Every row gives one point. Two turns around zero, p and q, are shown by what they do to some points. Where does a point land after both, in the order given? Backwards means that the second turn is done in reverse. Each puzzle has new turns, and all numbers are rounded.
In the rows, 128 means zero.

Turn p:
[165 142] -> [168 130]
[135  83] -> [120  83]
[116 117] -> [113 121]
[ 97 169] -> [112 177]
Turn q:
[114  83] -> [129  81]
[160 147] -> [152 156]
[153 159] -> [142 165]
[104 157] -> [ 96 148]
[109  94] -> [121  90]
Where do these land?
q, then p backwards: [141  85] -> [164 101]
q, then p: [134 177] -> [134 177]
p, then q backwards: [108 122] -> [108 135]

Turn p:
[160 118  80 107] -> [170 139  84 130]
[119 119 173 178] -> [102 102 175 161]
[112 117 115 113] -> [127 117 111 110]
[122 161  85 134] -> [110 158  87 139]
[127 125 188 109] -> [131 124 185 101]
Turn q:
[107 137 153 115] -> [111 133 157 115]
[101 104  91 150] -> [105  90 101 150]
[151 100 102  87] -> [168  93 115 101]
[161 122 156 168] -> [151 159 136 172]
[145 141 178  98] -> [150 156 174 105]
[102 165  89 150] -> [ 82 138  85 124]
Where do these land?
p, then q: [113 109 145  87] -> [156 111 149  96]
p, then q backwards: [134  85 142 121] -> [132  90 126 102]
q, then p: [ 67 114 127 106] -> [116  77 140  89]
p, then q: [ 97 172 100 126] -> [ 80 121 106  99]
q, then p: [141 137 167 162] -> [ 99 153 154 156]
p, then q backwards: [155 122 116 144] -> [149 112 129 149]
q, then p: [189 158 100 151] -> [139 182  84 159]

Turn p:
[ 81 133 150 140 153 125 102 140] -> [ 77 102 125 136 147 127 110 144]
[146 139  99 107 167 113 149 103] -> [148 166 104 106 164 140 139 137]
[160 137 160  96 101 136 129 176] -> [154 130 186 142 100 124 123 163]
[135 120 103 136 172 112 106  99] -> [140 127  83 121 170 135 112 125]
[162 144 109 151 161 147 145 104] -> [150 151 118 140 162 164 138 100]
[107 143  97 136 128 132 129 124] -> [108 141 101 126 116 145 129 124]
[ 55  75 143 128 176 136 114 160] -> [ 72  53 119 100 153 139 140 165]
[153 130 108 114  88 146 123  87] -> [159 151 126 105 100 125 109  87]
[121 146 218 133  91 118 162 163] -> [ 99 127 212 164 117  80 153 136]
[160 113  93 140  43 116 122 125] -> [173 132 108 140  52 101 130  99]
Turn q:
[122 122 151  68 139 123 129 108] -> [108 143 148  75 140 115 151 123]
[159 130 108 177 133 128 104  79] -> [165 134 128 155 125 142 103  67]
[ 98 109 112  89  92  73 142 152] -> [ 94 125 115 118  90  62 149 150]
[118  77 125  74 125 127 174 146] -> [101  88 102  78 125 106 170 144]
[149 156 126  95  99  93 159 151] -> [152 153 117 115 102  94 161 167]
[106 119 159 148 123 157 147 111] -> [119  98 161 139 131 159 146 124]
[109 163 126 165 202 135 114 157] -> [113 155 111 177 197 152 111 142]
[155 118 154 172 121 157  90 126] -> [160 104 156 139 137 153  78 120]
[134 159  90 165 117 158  92 124] -> [137 152 113 159 104 168  83 116]
Where do these land?
p, then q: [151 165 150 199 127 160 114  85] -> [135 137 166 164 145 165 119  51]
q, then p: [ 98 109 112 135  88  78 134 158] -> [116 112  93 153  94  78 152 140]
q, then p backwards: [142 137 104  94 156 119 154 174] -> [113 121  90 111 161  78 137 126]
p, then q backwards: [114 105  93 119 157 136 140 175] -> [126 131 129 118 121 172 175 160]
q, then p: [180 165 163 140 127 140 101  90] -> [164 150 179 147 159 133  88 109]
q, then p: [153 128 160 106 130 167 158 140] -> [154 120 168 105 129 157 146 154]
q, then p: [103  92 116 109 134 104 119 162] -> [107 112  87 116 121 108 133 164]
q, then p: [159  99 108 103 171 138 181 117] -> [159 154 105  75 146 158 167 133]
q, then p: [105  98  83 123  94 121 102 142] -> [112 114  90 117  80 101 107 125]
p, then q backwards: [118 137 175 140 133 123 106  87] -> [114 100 140 136 157 101  85 116]
p, then q: [ 86 172 145 140  91 122 100  79] -> [ 85 173 168 156 103 107 113  94]

Turn p:
[146 124 143 164 138  90 156 155 180 145 159] -> [109 130 188 162 158 140 150 137 165 117 155]
[134 121 114 129  95 160 160 135 126  78 170] -> [114 124 137 116  65 173 149 109 141 143 136]
[104 149 129 155 164  80  82 170 142  67 115] -> [138  85 130 173 119 133  77 134 126  57 167]
[135  91 120  91 120 155 124 140  89 131 103] -> [138  92  96  89 118 117 141 146 112 155 110]
[168 106 107  83 147 121 147  91  84 120 127] -> [168 119 136  69 119  99 152 100 102 146 137]
[116 139 103  87 109 141 109 113 158 154  93] -> [153 142  90 108 154 128 108 128 164 133  90]
[135 132 110 131 154 154  77  85 144 166 105] -> [124 143 113 104 188 129  89 104 106 126  94]
[ 88 151 153 160 169 142 166 141  92 120 106] -> [100 145  96 150 116 113 166 147  86  81 146]
[ 84  64 181 137  96  97 136  88 104 150  99] -> [ 96 107 108 170 125  40 146 109 131 170 102]
[151 145  84 145  89 124 168 169 111 155 150] -> [162 140 134 148 129 182 173 152 131 168 148]
[180 169 161 161 128 126 122 118 172 137 151] -> [120 168 204 142 142 149 112 133 129 110 107]
[ 96 146 130  92 128 147  90 130 132 111 157] -> [115 141 104 105 103 134  74 134 143 128 144]
Turn q:
[117 152 149 119  64  91 112  85 140 164 141] -> [ 97  85 118 129  64 120 140 145 155  93  97]
[151 117  76 125 147 113 146 151 131  81 147] -> [141 168 128 160 160 125 121 163  99 113 162]
[126 105 132  88 126 151 163 139 159 181  95] -> [148 107  86  74 150  90 145 129 116 137  97]
[167 140 135  90 162 121 104 130 100 122 156] -> [118 158 171 107 121  96 127 120 133 110 170]
[118  95 162 160 132 172  96 173  67 152 114] -> [128  82 181 109 142 143 105  76  94 181 130]
[124 104 146 157 104 117 172  78 145 157 112] -> [156  92  89 161 117 111 147 105 147 116  86]
[130 101 127  89 143 108 121 161  98 104 156] -> [116 143 172 119 150 123 150 133  88 103 152]
[ 91 143 151 149 163 109 154 136 131 129  75] -> [114 155 118 132 164 142 127  97 144 145  67]
[144 139 125 166  76 107  95  99 117 159 110] -> [125  82 134 150  81 125  80 133 146 117 101]
[162  92 137 141 140 160  95 162 150  90 153] -> [158 109 160 124 168 150 126 147 139 140 188]
[ 90 145  70 116 157 161  91 110 146  96 140] -> [127 173  90 106 115 187 106 130 117 119 174]
[161 155 140  88 106 155 185 108 155  98  99] -> [180 165 113 117 109  99 169 170 151 153 103]
[ 81 175 113 175 144  99 130 133 127 131 167] -> [ 55 143 102 175 125 154 122 115 135 136 137]
Where do these land?
p, then q: [126 112 124  91 119  93 118  91 182 117 161] -> [125 112 107 105 120 135 141 138 196  80 136]
q, then p: [148  93 158 114 107  78 116 120 161 165 134] -> [121  62 136 127 110 105 140 105 163  96 137]
q, then p: [ 87 127 143 127 131 171 194 157 146 150 106] -> [163 144  93 102 187 117 183 128 117 136 135]
p, then q backwards: [152 130 156 103 105 179  85 140 135 155  86] -> [117 145 116 118  90 109 131 162 149 143  55]
p, then q: [187 145 101 124 132 171 123 137  77 152 131] -> [136 143 162  86 110  76 127 108  90 167 130]
p, then q: [100 127  97 139 149  81 132  64 110  81 176] -> [126 117 120 171  50 126 147 112 158  79 164]
p, then q: [156 169 119 147 117 158 120 172 118 121 145] -> [136 116 153 107 119 134 128 134 112 194 146]
q, then p: [ 88 104 154 142 180 154 156 164 106  97 129] -> [104 188 125  94 153 105 161 119  83 113 133]
p, then q: [131 151 152 130 150  97 125  97 187 160 111] -> [111 173 137 134 156 148 123 123 194 116 118]
p, then q: [175 138 120 105 119 138 121 158 137 138  79] -> [166 140 157  99 171 105 114 146 125 146 118]
q, then p backwards: [ 73 111 130 139 128  92 117  97 133 130 162] -> [101 124 112 176 147 154 148 137 149  88 116]
q, then p backwards: [140 169 144 118 112 144 143 150  79 116 106] -> [162 130 167 124  87 135 132 103 107 143 155]
q, then p: [109  84 101 184 115  92 124  72 117  71 162] -> [ 83 115 156 155  90 193 142  84  73 119 103]
p, then q: [121 133  92 127 129 143 117 173 103 139 103] -> [147 132 128 124 149 114 104 133  84 149 161]
